Each row of a before or after table is a point. One or more steps were done to the points. Then noise was added and the rows were shuffled. The steps act on how far a point lies along the listed directions, d1 being the first. What was done? A step turns or swaps two directions, mirrors them in a line or flattens them onto one, adds a multiple of one to another, or multiplies one. Angles are multiples of 10 degrees, from the lower direction toward the higher: turns from -170 to 170, lines from 10 to 170 but not 90. Use the fewest steps. Two steps may share a direction if one is a turn and the other turns, adds or multiplies; they go together, in the order done. Otherwise the lowest direction goes first.

Directions:
(1): [-34, -21]
(2): [-21,  34]
Before:
array([[ 11,  33],
       [-22,   4],
       [ 41, -12],
       [-50,  25],
       [ 20,  44],
       [-41,  14],
       [-26, -19],
       [ 17,  30],
       [-37,  31],
       [ -8, -30],
       [-25, -10],
       [-31,  39],
       [ 13, -31],
       [ 34,  17]])
After, 14 rows:
array([[ 21,  20],
       [-29,  29],
       [-39, -28],
       [  1,  32],
       [ 30, -46],
       [ 33,   3],
       [ 16, -46],
       [-30, -16],
       [-39,   2],
       [-24, -21],
       [ 18, -14],
       [ 29,  -1],
       [  8, -50],
       [ 28, -32]])
Steps: turn d1 and d2 by -150 degrees

Directions:
(1): [58,  9, 19, 15,  2, 28]
(2): [ -2,  55, -20, -26,  22,  11]
(3): [  5,  -6,  47, -39,  23, -19]
(4): [ 11,  11,   1, -30, -59,  -7]
(5): [-29,  33,  41,  30, -15,   6]
(6): [-21, -19,   7, -22,  -4,  58]
Before, 10 rows:
array([[-15,  31,  -8, -11, -16,  47],
       [ 16, -39, -28,  -7,   0, -31],
       [ 24, -17,  -3,  -7,  -2,  33],
       [-24, -26,  -5,  28, -30,  30],
       [ 53,   4, -14, -16, -36, -25],
       [-24, -31,  35, -10,  -1,  18],
       [  3,   0, -45, -11,  30,   5],
       [ -5,  26, -43, -12, -27,  17],
       [-10,  13, -43, -10, -30, -23],
       [  6,  31, -14,  39,  -1,  48]])
After, 10 rows:
array([[ 33,   7, -35,  -3, -21,  35],
       [-27,   6,  18,  48, -13, -17],
       [-34,  28, -37,  34,  14,  -9],
       [-21,  37,   5,   4, -35,   5],
       [-20,  34, -30,  10,  15,  23],
       [ 10,  32,  -2,  59,  34,  -1],
       [-12, -44, -11,   7,  -2,  23],
       [  8,  -1,  33,   2,   2,  31],
       [ -2,  10, -13, -36,  20,  38],
       [-11, -46,  37, -37,  14,   8]])
Steps: mirror d2 and d4 in the line at 10 degrees; add 0.7 times d6 to d3; multiply d5 by -1

Directions:
(1): [ 12,  14,   3,  13,  29,  14, -13,  15,  60,  10,  -3]
(2): [ -2,  18,  24,  41, -16, -34,  -1,  26,  -1, -31,  -8]
(3): [ 42,  18, -28,  10,  22,  -7,  42,  -7, -10,  -9, -13]
Before:
array([[ 23,  10, -17,  -6,  16,   7,  10, -10,   8,   4,  -2],
       [-22,  -1,  12,  13,  -5,   8, -31,  15,  29,  -3,   8],
       [-17,  14,  21,  35,  -9, -10, -19,  21,  22,  -8,   8],
       [  1,  -7,  -3,  -2,  -3,  -2,   9,  -1, -12,  -6,   0],
       [ 17,  11,  -1,  16,   6, -17,  29,  -3,  -1,  -4,  -5],
       [ 43,  18, -26,  18,  26,  -3,  30,   5,  16,  -4, -13],
       [ 29,  -2, -29,   5,  16, -10,  37, -10, -25,   1,  -1],
       [ 21,   7, -15,  -2,  17,   5,  30, -11,   2,   3,  -3],
       [  7,  -2,  -4,  -8,  14,  11, -10,   1,   7,   7,   1]])
After, 9 rows:
array([[  9,  -3, -14, -23,  20,  26, -12, -13,  29,  22,   7],
       [ -2,  -8,   1, -12,   6,   9, -17,  -1,   0,   7,   4],
       [-33,  -2,  23,  24, -35, -22, -23,  17, -18, -27,   5],
       [ 10,   4,  -2,   0,  19,   8,  11,  -7,  30,  18,   3],
       [ 11,  -6, -18, -19,  36,  41, -17,  -1,  58,  35,   4],
       [ 30,  -7, -36, -18,  49,  30,  16, -14,  32,  37,   5],
       [  9,  -4,  -8,  -2,   8,   3,  13,   0,  -1,  -1,  -1],
       [-28,  12,  31,  42, -33, -30, -14,  24, -12, -25,   7],
       [ 10,  -4, -13, -22,  30,  32,   6, -16,  35,  29,   4]])
Steps: add -1 times d3 to d2; turn d1 and d3 by -70 degrees

Directions:
(1): [-44,  19,  11,  31,  30,  -6, -18,   1, -22,  -5,  22,  20,   8, -60, -43,
  15,  -2,  11,  28,  28]
(2): [ -3,   8,  26, -15, -23,  41,  13, -42,   2,  49,   0,  -2, -12,  -7, -55,
 -33, -20,  10,   2, -34]
(3): [-18, -18, -31,  60, -45,  34, -22,  28, -20,  21,   4,  -9,  33,  14,  -4,
 -15,  35,   5, -11,  -7]
Before:
array([[  5,  10,  17, -17,  20,  -6,  13, -11,   7,   3,  -2,   1,  -9,
        -15, -11,  -5, -15,   5,   8,   0],
       [ 27,  -6,   1, -31,  24, -31,  15,  -2,  17, -32, -13,   0,  -6,
         21,  52,   8,  -4, -11,  -2,   5],
       [ 12,  11,  11, -25,  17, -18,  16,  -6,  12, -17,  -2,   0,  -9,
         -3,   5,   4,  -9, -13,   2,  -3],
       [ -4,  12,   8,   6,  24,   3,   6,   1,   0, -11,  10,   7,   1,
        -21,   3,   6,   7,  -5,  12,  21],
       [  5,  -8,   4, -16,  17, -19,   2,   0,  11, -15,  -7,  10,  -9,
         11,  20,  12,  -8,  -8,  -6,   6],
       [ 21,  -5, -14,  -7,  -8, -11,  11,  10,   4, -13,  -5,  -4,  -4,
         35,  38,   9,   4,  -5,  -8,  10],
       [  3,  -2,  -5, -14,   2,  -8,   4,   4,   1,  -5,  -8,   8,  -5,
          5,  12,   5,  -9,  -5,  -7,   6],
       [ -1,   7,  22, -17,  22, -12,   7, -15,  12,  -9,  -2,   2, -11,
        -19, -12,   8, -16,   2,   8,   8],
       [  6, -15, -29,  28, -17,  -6,  -1,  41, -15, -10,  -2,  -8,  21,
         37,  35,   0,  24,  -1, -19,   8],
       [ -3,  10,   6,   4,   3,  -5,   4,   2,   3,  -4,   6,   3,   4,
        -15,  -6,   2, -10,  -2,   4,  11],
       [ 28, -14, -15, -18,  -7, -29,  -5,  17,  11, -23,  -7, -12,   1,
         41,  60,   9,   7, -20, -11,   1],
       [ -4,   4,  19, -12,  -5,   6,   0, -11,   6,   0,   2,   1,  -1,
         -7, -10,   5,  -2,  -2,   5,  -8],
       [ -2,   7,  13, -10,   3,  12,   5,  -9,   0,  10,  -2,  -3, -15,
        -12, -12, -12,  -8,   3,   3,  -3]])
After, 13 rows:
array([[ -8,   7,   1,   2,  16,  -3,  -4,  10,  -5, -10,   0,   0,  -7,
        -16,   5,   5,   1,   1,   5,  16],
       [  6,  11,  11, -17,   9,  -8,  14,  -8,   8,  -7,   0,   0,  -7,
         -6,  -8,  -3,  -6, -11,   3,  -8],
       [  6,   5,   5,  -6,  23, -16,   7,   5,   2, -10,  -2,   1,  -2,
        -12,   6,   3,  -6,   2,   6,   8],
       [ 19,   0,  -1,  -7,   8,   6,  13,   3,  12, -10,  -2,  -5,  -1,
         12,  28,  -2,  10, -11,  -3,   7],
       [ 11,   4,  27, -32,   2,  15,  20, -44,  12,  22,  -6,   0, -12,
          1, -17, -25, -20,   1,   6, -26],
       [ -5,   1,   9,  -3,   1,  -6,  -8,   1,   5, -14,   5,   4,   5,
         -9,   3,  15,   6,  -7,   7,   2],
       [  2,  -6,  15, -17,   2,   2,   6, -19,   9,  12,  -7,   9, -12,
         10,  -7,  -7, -13,  -3,  -6, -11],
       [  5,  -3,   2,   5, -31,  30,  14,  -7, -12,  37,  -3,  -7,   4,
         26, -20, -28,  -1,   7, -14, -22],
       [  3,   8,  13,  -9, -17,  22,  17, -28,  -1,  28,   1,   3, -12,
          9, -23, -15, -12,   7,   4, -11],
       [  5,   5,  23, -24, -26,  26,   4, -39,   4,  42,   4,  -5, -11,
          8, -33, -31, -20,  -2,   4, -34],
       [  7,  -2,   9, -11,  16, -16,   6,   0,  16, -18,  -5,  -3,  -6,
         -2,  10,  11,  -7,  -2,   1,  10],
       [ 10,   4,  -2,  -1,  -5, -10,   6,   8,   9,  -7,   2,  -1,   4,
          3,  14,   1,  -6,  -5,  -3,   6],
       [ -2,   1,   1, -13,  -4,   5,   5,  -5,   0,   8,  -6,   8,  -7,
          0,  -6,  -3, -14,  -3,  -6,  -3]])
Steps: turn d1 and d2 by -120 degrees; multiply d3 by 0.7
